Each row is a point. Each copy is the shape, with its points in the same order, stretched, turned, moved and blurred by noise. Is it also mirrored, or only turned?

Shape, 8 rows:
[[ -7 -33]
 [  1  28]
 [ -3  13]
 [-10  17]
 [ 59 -24]
 [-36   9]
 [ -2 -43]
 [ 69 -21]]
Copy 1:
[[-15 -32]
 [ 18  21]
 [  9  12]
 [  4  15]
 [ 28 -55]
 [-15  21]
 [-19 -42]
 [ 41 -60]]
Copy 1 is: only turned
Copy 2 (8 x 2):
[[ 13 -10]
 [  7  48]
 [  7  23]
 [ -6  36]
 [ 78  27]
 [-30  13]
 [ 28 -19]
 [ 95  31]]
Copy 2 is: only turned
Copy 3 (8 x 2):
[[-38 -13]
 [  0  30]
 [-11  21]
 [-18  26]
 [ 32 -47]
 [-48  34]
 [-39 -26]
 [ 47 -48]]
Copy 3 is: only turned
Copy 4, 8 rows:
[[-16  -8]
 [ 22  32]
 [  9  26]
 [  4  24]
 [ 51 -29]
 [-19  39]
 [-12 -17]
 [ 57 -37]]
Copy 4 is: only turned

Shape (8 x 4):
[[ 20 -38   8 -78]
 [-21 -73 -27 -31]
 [ 14   9   9   6]
 [ 10  12  24  -3]
 [ 26  24 -37   5]
 [ 20 -67 -25  -5]
 [  8  12  27  -6]
 [-55  37 -33  -9]]
Copy 1 (8 x 4):
[[-39  14 -19 -79]
 [-71 -39  -7 -39]
 [ 23   4  17   0]
 [ 16  25  13  -2]
 [ 48 -13 -29   3]
 [-28 -59  10 -42]
 [ 11  16  22  -5]
 [ -5  38 -48  48]]
Copy 1 is: only turned
Copy 2:
[[-66   5 -47  11]
 [-38 -42  -5 -40]
 [  8  19 -12  18]
 [ -9  28  -9  24]
 [ 25  13 -33 -11]
 [ -3 -70 -16 -13]
 [ -5  22  -6  24]
 [  5  58   0 -47]]
Copy 2 is: mirrored
Copy 3, 8 rows:
[[-50  15  27 -77]
 [-63 -28 -23 -52]
 [ 13  19  -4  17]
 [  5  32   3  21]
 [ 42   3 -22 -12]
 [-37 -55  -3 -26]
 [  3  34   5  21]
 [ 10  67 -88 -14]]
Copy 3 is: only turned
Copy 4:
[[ 68 -67 -61 -12]
 [ -3 -85 -18  20]
 [ -1   8  -9  -5]
 [ 15   5  -3  -9]
 [-25  24 -48  20]
 [-24 -59 -30 -17]
 [ 19   6  -2 -10]
 [-10  12  -8  95]]
Copy 4 is: mirrored

Shape, 9 rows:
[[ 17  23  22 -35  13   4]
 [  4 -26   0   8  10   8]
 [-31 -17 -15  -8  67 -80]
 [ 24 -19 -17 -48 -39 -17]
 [  5  -5 -36  16  16   5]
 [-22  34  12   3  26 -20]
 [  2  41 -23  33  11  65]
 [-17 -13  49  26 -26 -19]
 [ 40  34  11   7  -4   8]]
Copy 1, 9 rows:
[[-11  24 -10  25 -31  -6]
 [  8  31   2 -29  11 -14]
 [-30 -25  19  44  59 -87]
 [-40 -15 -32 -40 -26 -38]
 [ 32  10 -23 -27   4 -27]
 [ 14   3  19  40  15  -1]
 [ 95  43 -21  -6 -10  53]
 [-16  -6  37 -25  20  18]
 [ 25  10  14   0 -47  -3]]
Copy 1 is: only turned
Copy 2:
[[  1  -6  23 -15 -48  -6]
 [  7  22  -1  10  21  -9]
 [-45  81  18 -48  10  -9]
 [ 16  29 -34 -21 -48 -51]
 [ 26  38  11   2  19 -12]
 [-17   6  47 -21 -12 -21]
 [ 54 -12  53  42  20  -5]
 [-35 -35  -5  -4  12 -48]
 [ 29 -29  13 -35 -21 -13]]
Copy 2 is: only turned
Copy 3, 9 rows:
[[-10  21 -10 -63   5 -20]
 [  7  25  -9   2   7  25]
 [  8 -61 -19  13  79  34]
 [ 46  21  59 -42 -10 -13]
 [ 25  15 -11  24   9 -12]
 [-16 -11 -35 -16  13 -22]
 [  3  47 -48   4 -29 -50]
 [-38  14  -8   2 -23  22]
 [-16  59   1 -15  -1 -42]]
Copy 3 is: only turned
Copy 4, 9 rows:
[[-15 -43  -2  -2  35  14]
 [ 11   1   9  24  30  -3]
 [ 52  36 -42  71  57  81]
 [ 31 -14   3 -46  40 -14]
 [ 13   3  -9  15 -10  -1]
 [-22   5 -29  18  20  45]
 [-40 -31   5   1 -56 -18]
 [-25  51   0   4  56  -2]
 [-30 -16 -29 -11  19 -32]]
Copy 4 is: mirrored
